Rows are points. Each copy is the shape, with its points in the same order, turned, moved and blurred by noise. Some copies are also mirrored. Which?

Shape (9 x 3):
-0.33,-0.17,+0.02
-0.55,-0.23,+0.06
-0.24,-0.23,+0.16
+1.00,-0.20,+0.19
-0.52,+0.35,-0.12
-0.21,+0.29,+0.01
+0.15,-0.06,-0.64
-0.50,+0.30,+0.11
-0.04,-0.25,+0.17
Copy 1 (9 x 3):
+0.00,+0.15,-0.20
+0.03,+0.39,-0.28
+0.17,+0.09,-0.18
+0.47,-1.05,+0.07
-0.35,+0.30,+0.23
-0.11,+0.08,+0.22
-0.47,-0.44,-0.34
-0.10,+0.35,+0.23
+0.27,-0.09,-0.16
Copy 1 is: mirrored
Copy 2 (9 x 3):
-0.37,+0.00,-0.01
-0.60,-0.03,+0.02
-0.32,+0.13,+0.05
+0.76,+0.70,-0.05
-0.28,-0.58,+0.08
-0.04,-0.32,+0.14
+0.13,-0.15,-0.64
-0.31,-0.42,+0.27
-0.18,+0.25,+0.04
Copy 2 is: mirrored

Shape (8 x 4):
-0.22,+0.20,-0.20,-0.44
-0.38,-0.10,+0.17,-0.16
-0.36,+0.02,+0.12,+0.02
-0.21,+0.38,+0.15,-0.06
-0.27,+0.00,+0.17,-0.08
-0.30,+0.18,-0.07,+0.06
+0.41,-0.08,-0.02,-0.20
+0.36,+0.11,-1.41,-0.22
Copy 1 (8 x 4):
-0.19,+0.46,+0.18,-0.20
-0.08,-0.04,+0.32,-0.17
-0.14,+0.03,+0.29,+0.11
+0.13,+0.28,+0.19,+0.24
-0.03,-0.04,+0.24,-0.03
-0.18,+0.11,+0.17,+0.25
-0.04,+0.09,-0.47,-0.13
-1.14,+0.96,-0.64,-0.16
Copy 1 is: only turned
Copy 2 (8 x 4):
+0.27,+0.30,-0.27,+0.14
-0.05,-0.05,-0.30,+0.43
-0.03,-0.10,-0.10,+0.41
-0.08,+0.19,+0.16,+0.40
-0.11,-0.04,-0.15,+0.38
+0.15,-0.07,+0.08,+0.28
-0.31,+0.08,-0.18,-0.33
+0.98,+0.12,-0.04,-0.95
Copy 2 is: only turned

Shape (9 x 4):
-0.15,-0.36,-0.41,+0.47
-0.67,+0.39,-0.45,+0.31
-0.48,-0.43,-0.15,+0.44
+0.16,-0.32,+0.29,-0.24
-0.37,-0.37,-0.65,+0.24
+0.24,-0.19,+0.12,-0.08
+0.15,-0.02,+0.23,-0.47
-0.10,-0.28,-0.08,-0.44
+0.18,-0.13,+0.16,-0.05
Copy 1 (9 x 4):
-0.42,-0.41,+0.19,+0.26
-0.13,-0.38,+0.67,-0.42
-0.40,-0.04,+0.42,+0.32
-0.13,+0.26,-0.49,+0.07
-0.71,-0.36,+0.30,+0.04
-0.06,-0.02,-0.45,+0.03
-0.08,+0.23,-0.59,-0.31
-0.48,+0.18,-0.34,-0.26
-0.03,+0.02,-0.40,+0.01
Copy 1 is: mirrored
Copy 2 (9 x 4):
-0.05,-0.45,+0.15,+0.66
-0.29,-0.31,-0.74,+0.26
+0.04,-0.09,-0.08,+0.85
+0.40,+0.15,+0.41,+0.07
+0.21,-0.63,-0.14,+0.62
+0.10,+0.03,+0.36,-0.01
+0.38,+0.19,+0.23,-0.33
+0.51,-0.12,+0.08,-0.02
+0.07,+0.16,+0.33,-0.03
Copy 2 is: mirrored
Copy 3 (9 x 4):
+0.05,+0.24,+0.39,-0.66
+0.52,+0.65,+0.41,-0.12
+0.37,-0.02,+0.36,-0.70
-0.20,-0.38,-0.15,-0.15
+0.10,+0.19,+0.73,-0.41
-0.22,-0.19,-0.20,-0.22
-0.17,-0.28,-0.21,+0.22
-0.03,-0.36,+0.22,+0.13
-0.18,-0.10,-0.24,-0.19
Copy 3 is: mirrored

Shape (12 x 6):
+0.41,-0.59,+0.52,-0.04,-0.01,-0.14
+0.06,+0.21,-0.29,-0.32,+0.17,-0.29
+0.71,-0.39,+0.32,+0.34,-0.22,+0.01
-0.20,-0.07,-0.21,-0.04,+0.38,+0.18
+0.00,+0.09,-0.26,-0.50,+0.43,+0.10
-0.50,-0.11,-0.17,-0.03,+0.66,-0.04
-0.12,-0.66,-0.03,+0.68,-0.77,-0.19
+0.39,-0.60,+0.33,-0.27,-0.20,+0.24
-0.23,+0.10,+0.28,+0.46,-0.71,+0.15
+0.01,-0.20,-0.18,-0.09,+0.43,-0.02
-0.06,-0.01,-0.01,-0.29,+0.22,-0.23
+0.23,-0.19,+0.51,-0.15,-0.12,+0.04
Copy 1 (12 x 6):
+0.73,-0.25,-0.08,+0.40,-0.07,+0.38
+0.16,+0.24,-0.22,+0.26,+0.23,-0.55
+0.81,-0.32,+0.24,+0.00,+0.24,+0.37
-0.09,+0.37,+0.15,+0.21,-0.12,-0.17
+0.06,+0.26,+0.03,+0.46,-0.15,-0.60
-0.17,+0.73,-0.11,+0.36,-0.24,-0.10
-0.09,-0.36,-0.09,-0.04,+0.64,+0.87
+0.52,-0.54,+0.19,+0.44,-0.14,+0.20
-0.09,-0.44,-0.30,-0.53,+0.11,+0.34
+0.15,+0.38,+0.11,+0.42,-0.01,-0.15
+0.19,+0.22,-0.25,+0.36,-0.01,-0.29
+0.53,-0.32,-0.14,+0.16,-0.21,+0.09
Copy 1 is: only turned
Copy 2 (12 x 6):
-0.57,-0.08,-0.33,-0.10,+0.46,-0.48
-0.16,-0.22,+0.53,-0.27,-0.20,-0.11
-0.42,+0.24,-0.48,-0.59,+0.34,-0.37
+0.03,-0.28,+0.28,-0.17,+0.30,+0.28
-0.02,-0.64,+0.46,-0.22,+0.12,+0.00
-0.18,-0.34,+0.47,+0.20,+0.28,+0.54
-0.02,+1.06,-0.19,+0.02,+0.36,-0.22
-0.10,-0.17,-0.31,-0.20,+0.58,-0.71
+0.34,+0.55,-0.47,+0.01,-0.20,-0.05
-0.27,-0.26,+0.36,-0.16,+0.34,+0.08
-0.24,-0.29,+0.36,+0.08,-0.03,-0.09
-0.20,-0.16,-0.34,-0.09,+0.14,-0.42
Copy 2 is: mirrored
